Every row gives one point. Each table stands for the endless flat space through its points: a line for two points, a plane for three, and so on. The two share one point or none. Which?

First (3 x 4):
[[1, -13, -20, 17],
[-16, -35, -13, 21],
[11, -5, -38, 5]]
Second, 2 rows:
[[19, -1, -26, 9],
[5, 1, -30, 15]]
They share: [12, 0, -28, 12]

First, 3 rows:
[[-39, -27, -13, 12, 30, 35, -1, -31],
[-9, -46, -13, 9, 0, 27, 8, -40],
[-17, -42, -11, 9, 8, 28, 5, -38]]
Second (2 x 8):
[[-12, -31, -25, 19, 6, 35, 15, -33],
[-30, -33, -25, 11, 18, 39, 1, -35]]
They share: [-21, -32, -25, 15, 12, 37, 8, -34]

First, 2 rows:
[[-31, -20, 20, -39, -12, -22, -9, -7, -7, 20, 5],
[-28, -28, 22, -32, -5, -15, -13, -2, -3, 14, 7]]
Second, 3 rows:
[[-42, -15, 52, -39, 33, 17, -38, -13, -16, 8, 19],
[-28, 3, 66, -49, 41, 31, -44, -21, -8, 8, 33],
[20, -21, 24, -31, -13, -5, -8, 3, 34, 8, 27]]
They share: [-25, -36, 24, -25, 2, -8, -17, 3, 1, 8, 9]

First (3 x 14):
[[-27, 6, 15, -10, 43, -33, -11, 20, -47, 19, 20, 13, -43, 15],
[-40, 11, -1, -15, 55, -44, 6, 20, -41, 22, 8, 3, -42, 5],
[-5, 2, 40, 0, 29, -18, -38, 26, -62, 14, 36, 31, -54, 27]]
Second, 2 rows:
[[-36, 5, 31, -29, 39, -12, 4, 20, -49, 38, 4, 21, -22, 19],
[-38, 8, 40, -36, 41, -3, 10, 26, -56, 47, -6, 28, -21, 18]]
They share: [-32, -1, 13, -15, 35, -30, -8, 8, -35, 20, 24, 7, -24, 21]

First (2 x 18):
[[11, -21, 9, -23, -50, 26, 2, -13, 38, 9, -4, 9, -19, -8, 51, 7, 22, 6],
[41, -21, 19, 12, -10, -24, -13, -63, 8, -6, 36, -41, 21, -13, 16, 22, 27, 11]]
Second, 2 rows:
[[20, -32, 18, -5, -35, 5, -8, -50, 17, 11, 15, -10, -7, -7, 32, 4, 17, 17],
[50, -23, 9, -26, -11, 20, -2, -20, 29, 8, 6, -22, 23, -31, 38, 34, 17, 5]]
They share: no point

First (2 x 24):
[[-19, -16, 24, -39, -51, 23, 5, -30, -45, 13, 44, -6, 26, 6, 26, 6, -60, -1, 16, -8, -18, -36, -1, 46],
[-3, -8, 28, -35, -35, 27, -5, -18, -33, 3, 34, -14, 22, -2, 18, 10, -42, -1, 4, 2, -20, -28, 3, 40]]
Second (3 x 24):
[[-7, 0, 42, -49, -11, 37, 4, -22, -27, 12, 35, -18, 38, -4, 6, 6, -35, -1, 4, 9, -39, -38, -7, 19],
[-13, 2, 48, -57, -3, 41, 11, -27, -27, 19, 38, -18, 47, -3, 2, 3, -36, -1, 7, 10, -48, -45, -13, 10],
[50, -1, 30, -18, -57, 41, -31, -24, -24, -5, -7, -18, 11, 9, 14, 9, -30, -25, -32, -2, 15, -6, 14, 52]]
They share: [5, -4, 30, -33, -27, 29, -10, -12, -27, -2, 29, -18, 20, -6, 14, 12, -33, -1, -2, 7, -21, -24, 5, 37]

First, 3 rows:
[[-2, 7, -21, -35, -17, -17, 20, 4, -30, 35, 41, 3, 26, 11, -3, 36, 45, 30, 15, 14, -37, 0, -12, -7],
[-12, 6, -20, -38, -25, -22, 24, 2, -22, 29, 48, -5, 33, 18, -2, 43, 48, 37, 14, 4, -44, 2, -5, 0],
[-12, 21, -1, -43, -35, -29, 22, -14, -4, 19, 55, -31, 36, 41, 15, 32, 33, 48, 13, -6, -33, 12, 12, -5]]
Second, 3 rows:
[[57, 63, -4, -49, -7, -50, 10, -8, -43, 37, 18, -30, 5, -12, -14, -3, 10, -21, -4, 23, 14, -31, -29, -40],
[37, 43, 3, -40, -9, -28, 7, -14, -31, 35, 28, -24, 10, 13, 6, 0, 10, 9, 8, 22, 4, -7, -15, -32],
[51, 54, 1, -45, -6, -41, 7, -13, -39, 35, 22, -32, 7, -2, -8, -2, 5, -11, 0, 20, 11, -24, -26, -32]]
They share: [23, 32, 5, -35, -12, -15, 7, -15, -23, 35, 34, -16, 13, 28, 20, 2, 15, 29, 16, 24, -3, 10, -4, -32]

First (3 x 24):
[[40, 1, 9, 30, 38, 5, 11, 46, -18, 26, 24, 62, -24, 17, 35, -58, 39, -13, -13, 14, -5, 47, -2, -15],
[-18, -16, -9, 40, 22, 50, -8, 50, -39, -32, 27, 34, -43, -20, -6, -11, 6, -44, -31, -41, -36, 22, -29, -43],
[5, -18, -5, 32, 14, 14, 28, 26, -17, 4, 35, 33, -7, 20, 6, -46, 48, -14, -1, -10, -6, 42, -23, -18]]
Second (3 x 24):
[[-7, -8, -12, 29, 14, 37, 1, 46, -20, -3, 39, 31, -6, -2, -5, -44, 36, -27, -16, -26, -19, 26, -38, -24],
[-3, 6, -16, 23, 10, 49, -16, 61, -6, 17, 46, 42, 18, -4, -14, -68, 44, -33, -17, -29, -23, 19, -49, -9],
[-15, -30, -7, 44, 10, 34, 23, 25, -27, -22, 28, 36, -27, 8, -11, -20, 26, -36, -8, -35, -26, 37, -22, -27]]
They share: [-11, -20, -9, 36, 14, 32, 14, 34, -27, -16, 33, 29, -21, 2, -4, -28, 30, -28, -13, -28, -20, 32, -29, -30]

First:
[[15, -42, -2, -55, -38, -8, 18, -52, 4, 14, -10, 21, 6, -33, 19, -45, -7, 45, -35, -24, -50, -8, 22, -43],
[11, -34, -30, -27, -30, 12, 26, -32, -20, 22, 30, 37, 10, -25, 31, -29, 13, 33, -3, -12, -14, -12, -14, -7]]
Second, 3 rows:
[[28, -52, -27, -24, -48, 13, 36, -53, -22, 36, 16, 31, 11, -43, 44, -51, -4, 54, 3, -19, -25, -17, -3, -6],
[52, -46, -12, -45, -75, -11, 60, -38, -10, 24, 22, 16, 17, -70, 41, -72, -22, 27, -9, 2, -25, -17, 27, -27],
[-4, -10, -12, -56, -17, -10, 14, -8, 2, -8, 28, 31, 8, -12, 3, -13, 20, 0, -36, -2, -20, -2, 2, -38]]
They share: [12, -36, -23, -34, -32, 7, 24, -37, -14, 20, 20, 33, 9, -27, 28, -33, 8, 36, -11, -15, -23, -11, -5, -16]

First (2 x 24):
[[3, 51, 23, -43, 22, -42, -17, -18, 16, -16, -2, 18, 39, 37, -27, 7, -47, -19, -23, 12, 13, -17, 21, -2],
[38, 6, 13, -3, -23, -7, -17, -28, -19, -56, -2, 8, -6, 22, -2, 7, -22, -24, 27, 52, 43, -37, 11, 3]]
Second, 4 rows:
[[37, 5, -4, 19, 8, -63, 0, 8, 36, 5, -11, 10, 49, 17, -32, 31, -11, 0, 5, 44, 25, -21, 22, 56],
[14, 38, 14, -35, 7, -29, -30, -33, -8, -44, 3, 1, 9, 30, -3, 13, -39, -20, -8, 21, 25, -36, 12, -19],
[30, 15, 7, 23, 16, -57, 10, 4, 40, 13, -20, 14, 48, 23, -42, 23, -22, -1, -3, 55, 36, -23, 21, 54],
[14, 28, 6, -33, -9, -30, -31, -36, -13, -39, 13, 12, 5, 14, 5, 18, -33, -11, -11, 30, 17, -31, 5, -17]]
They share: no point

First (3 x 24):
[[24, 59, 45, -13, -12, 61, 2, -5, 2, 3, -58, -1, -39, -41, 41, 8, -74, -8, 2, -55, 9, 41, -19, -46],
[-3, 47, 18, -1, -6, 52, -7, 16, 29, -12, -37, 23, -45, -38, 32, 23, -47, -17, -1, -46, 15, 26, -40, -34],
[19, 23, 52, -25, -22, 26, 15, 18, -13, -14, -19, -9, -5, -20, 34, 1, -25, 29, -11, -28, -9, 32, 6, -2]]
Second (2 x 24):
[[-8, 16, 21, 2, -8, 37, 10, 22, 10, -10, 0, 7, -9, -7, 37, 16, -9, 19, -16, -24, -8, 20, -15, -7],
[-4, 40, 33, -38, -48, -3, 10, 18, 2, -26, -36, -1, -45, -43, 17, -24, -49, -9, -24, -24, 4, 48, -35, -23]]
They share: no point

First:
[[18, 47, 54, 51, -7, 14, 5, -28, -4, 26, -18, -2, -48, -58, -2, -11, 16, -23, -12, -50, 47, -46, -2, -43],
[36, 47, 22, 17, -25, 24, -5, -8, 16, 10, -26, 18, -32, -26, 24, -17, 10, -23, -6, -10, 17, -24, 10, -33],
[16, 31, 36, 33, -19, 10, -3, -10, 8, 28, -20, 2, -32, -38, 14, -5, 2, -27, -2, -30, 33, -40, -10, -29]]
Second:
[[11, 37, 43, 24, -23, 4, -9, 17, 32, 21, -35, 6, -12, -18, 24, 0, -15, -25, -11, -4, 14, -25, -4, -12],
[-1, 30, 47, 34, -6, 16, -12, 10, 33, 25, -56, -7, -14, -1, 15, -11, -32, -9, -30, -16, -10, -29, -1, -1],
[6, 30, 41, 29, -15, 11, -10, 9, 28, 25, -42, -1, -16, -12, 19, -6, -21, -18, -17, -14, 5, -30, -5, -9]]
They share: [15, 23, 27, 24, -25, 8, -7, -1, 14, 29, -21, 4, -24, -28, 22, -2, -5, -29, 3, -20, 26, -37, -14, -22]

First (4 x 24):
[[-8, 22, -15, 12, -10, -36, 7, -14, -21, -38, -29, 3, -38, 29, 3, -32, -5, -31, -31, 1, -5, -5, 27, -7],
[-20, 26, -25, -4, -20, -28, -5, -14, -39, -30, -33, 17, -50, 29, -1, -16, -7, -23, -25, -17, -17, -13, 15, -23],
[-26, 9, -9, -8, -59, -18, -49, -13, -60, -10, -4, -17, -23, 50, -13, 11, -33, -17, -25, -25, -18, -6, -27, 6],
[-20, 1, -21, -24, -49, -18, -41, -5, -60, -14, -26, -3, -41, 44, -3, 13, -23, -7, -19, -41, -44, -32, -21, -16]]
Second (2 x 24):
[[10, 0, -30, 26, 2, -21, -8, 6, -36, -55, -9, -15, -65, 57, -17, -6, -40, -13, -36, -34, -29, -57, -24, -36],
[-2, 0, -18, -6, -22, -29, -12, -2, -24, -23, -33, -3, -25, 37, 15, -26, -8, -25, -32, -18, -33, -21, 12, 4]]
They share: no point

First, 2 rows:
[[5, 25, -12, -8, -8, -11, -45, 16, -32, 23, -32, 8, -16, 44, 17, -36, -22, 32, 22, 20, 29, 8, 22, -17],
[26, 49, -33, -29, 16, -32, -21, 43, -8, 29, -23, 26, -28, 14, 41, -33, -37, 23, 4, 35, 35, -19, 34, -23]]
Second, 4 rows:
[[55, 27, -31, -50, 31, -39, -49, -4, -48, 35, -50, 41, 13, 49, 1, -24, -35, 22, 15, 58, 18, -21, -24, -25],
[71, 12, -23, -73, 46, -23, -8, 5, -37, 29, -51, 28, 44, 75, 21, -13, -15, 26, 33, 58, 39, 4, 4, -21],
[37, 13, -35, -48, 13, 9, -21, 36, -22, 21, -48, 25, 15, 65, 43, -40, -33, 14, 21, 46, 24, 1, 48, -1],
[-29, 32, -21, 12, -45, 16, -11, 68, 12, 19, -11, -1, -51, 21, 67, -54, -28, 19, 15, 8, 28, 18, 103, 9]]
They share: no point

First, 5 rows:
[[10, 23, -1, -10, 5, -9, -49, -48, 67, 13, -10, -7, 36, -12, -39, -23, -28, -67, 26, 9, 24, 31, -3, -35],
[62, 15, -2, 0, 33, 29, -17, 38, 34, -9, 45, -67, -13, -10, -38, 41, -13, -50, 20, -70, 15, 54, -1, 16],
[16, 57, 19, 72, -47, 49, -17, -2, 31, -15, 0, 37, 52, -8, -19, 39, -20, 15, 32, 17, 28, 5, -17, 3],
[61, 32, -6, 47, -27, 64, -17, 33, -4, -5, 10, -3, 17, 2, -14, 54, 15, 5, -13, -28, -17, 25, 8, 33],
[22, 3, -14, 4, -7, 62, -23, 9, 9, -1, 7, -21, -1, -24, -27, 45, -1, -14, 11, -36, -2, 30, 36, 22]]
Second:
[[3, -9, -46, -7, 15, 2, 20, -53, 6, -18, -15, 13, 2, -21, -59, 50, -44, -58, 76, -40, -12, -38, -24, -11],
[11, 21, -8, -11, -7, 16, -26, -39, 32, 6, 7, -23, 36, -53, -67, -8, 0, -42, 40, -10, -2, 20, -6, -41],
[5, 3, -17, 9, 0, -6, -8, -23, 12, -7, 25, 19, 14, -34, -55, 33, -47, -31, 36, -43, 35, 6, 12, -18],
[1, 7, 10, 24, -3, 51, -12, -8, 32, 31, -66, -37, 13, 24, -5, 33, 5, -80, 29, 7, -28, -18, -31, 32],
[7, 18, 33, 41, -16, 35, -39, 24, 35, 32, -10, -17, 21, 9, -3, 23, -12, -42, -12, -7, 33, 31, 15, 24]]
They share: [23, 22, -2, 11, -5, 29, -31, -10, 37, 1, 4, -11, 21, -14, -31, 18, -15, -33, 20, -14, 14, 29, 7, -3]

First, 5 rows:
[[31, 38, 4, -85, -16, -10, 11, 20, -15, 48, 49, 7, -3, 0, -3, -10, -7, -33, 33, 29, 13, 36, -26, -88],
[-35, 76, 33, -21, -45, 32, -51, 24, 11, -8, -10, -5, -23, 6, 8, -4, -9, -23, 15, 5, 38, 28, -63, -28],
[27, 50, 32, -101, -43, 3, 12, 26, -33, 44, 39, 1, 5, -13, -6, -8, 18, -35, 29, 30, 2, 29, -26, -103],
[37, -6, -39, -27, 15, 14, -19, -35, -23, 29, 56, 110, -24, -52, 64, 19, -24, -35, 68, 89, 29, 16, 56, 7],
[-5, 44, -15, -3, -9, 34, -35, -2, 19, 20, 10, 59, -11, -16, 34, 28, -33, -27, 51, 55, 48, 20, -1, 10]]
Second:
[[31, 17, -25, -25, -25, 2, -15, 10, 11, 56, 41, 34, -63, -23, -11, -23, -52, -38, 15, -4, 48, 48, 1, -38],
[40, 48, 9, -57, -6, -19, -15, 2, -5, 24, 52, 52, -21, -12, -12, -13, -33, -71, 23, 19, 51, 35, -6, -54],
[-30, 44, 9, -35, -12, 1, -45, -6, -33, 4, 10, 30, 1, 2, 64, 33, -15, -31, 55, 47, -1, 31, -14, -30],
[1, 67, 25, -51, -5, -10, -35, -10, -19, 10, 27, 30, 7, -1, 35, 13, -26, -60, 35, 50, 20, 12, -13, -56],
[-25, 38, -7, -18, -21, 21, -33, 2, -10, 18, 7, 17, -22, 3, 54, 13, -16, -14, 44, 44, 7, 25, -22, -30]]
They share: no point

First:
[[15, -32, -35, 7, -18, -53, 19, 4, 43, -31, 72, 31, 20, 17, -54, -66, 45, 12, -46, -23, -1, -48, 42, 17],
[40, -6, -37, -3, -45, -34, 13, 6, 1, -26, 62, 23, 17, -12, -37, -9, 38, -14, -30, -12, -11, -19, 41, 28],
[17, -10, -2, -14, -7, -45, 60, -14, -2, -27, 63, 8, 2, 24, 8, 3, 17, -4, -16, -22, 8, -23, 38, 1],
[36, 32, 2, -8, -2, 0, 0, -38, 42, -44, 5, 50, -41, 15, -35, 22, -16, -2, 2, -47, -32, -18, -19, 60],
[23, -6, -45, 40, -67, -69, 33, 13, 7, -32, 77, 26, 35, 28, -31, 35, 45, -7, -45, -27, -24, -23, 39, 37],
[4, -6, -1, -37, 51, -14, 29, -40, 33, -46, 4, 47, -41, 20, -11, -67, -14, 14, -12, -52, 25, -55, 31, -18]]
Second (5 x 24):
[[23, 2, -27, 0, 2, -49, 30, -35, 34, -18, 16, 22, -20, 6, -9, 0, -7, -13, -9, -33, -17, -28, 14, 5],
[7, 20, -16, 7, 1, -23, 60, 14, 35, -30, 43, 46, 9, -15, 4, 7, 29, 20, -8, -21, 4, -26, 24, 32],
[33, 5, -43, -3, 2, -45, 19, -55, 22, 9, 7, -3, -37, -5, -26, -4, -26, -26, -20, -24, -9, -46, -11, 6],
[-46, -25, -3, -17, -40, -39, 7, -34, -29, -36, 20, 63, -73, -11, -39, -10, -11, -1, -45, -36, 13, -17, 40, 46],
[-30, -31, -9, -13, -30, -59, 5, -48, -11, -34, 8, 53, -69, 1, -31, -8, -21, -17, -33, -42, -5, -13, 38, 26]]
They share: no point

First, 4 rows:
[[-16, 23, -24, -12, 37, 8, -16, -35, 36, -35, 19, 40, 12, 45, 5, -43, 40, -36, -42, 4, -42, 2, 23, -22],
[-23, 12, 0, -14, 13, 18, -32, -38, 38, -22, 14, 29, -20, 29, 9, -43, 24, -29, -28, 2, -55, 10, 24, 5],
[-44, 46, -22, 52, 28, 45, 13, -58, 49, -3, 4, 28, 21, 18, 31, -22, 69, -71, 14, -37, -25, 5, 19, -32],
[14, 24, -30, -24, 36, 9, -27, 0, 21, -17, -14, 6, 21, 18, -9, -14, 13, -9, -30, -17, -19, -51, 61, -50]]
Second:
[[-3, 16, -11, -11, -6, 16, -37, -27, 20, -24, 13, 14, 15, 8, -6, -26, 15, -24, -41, -27, -39, 5, 46, -9],
[-1, 15, -8, -16, -16, 12, -46, -25, 13, -29, 16, 13, 24, -1, -15, -27, 10, -23, -51, -35, -38, 11, 51, 0]]
They share: no point
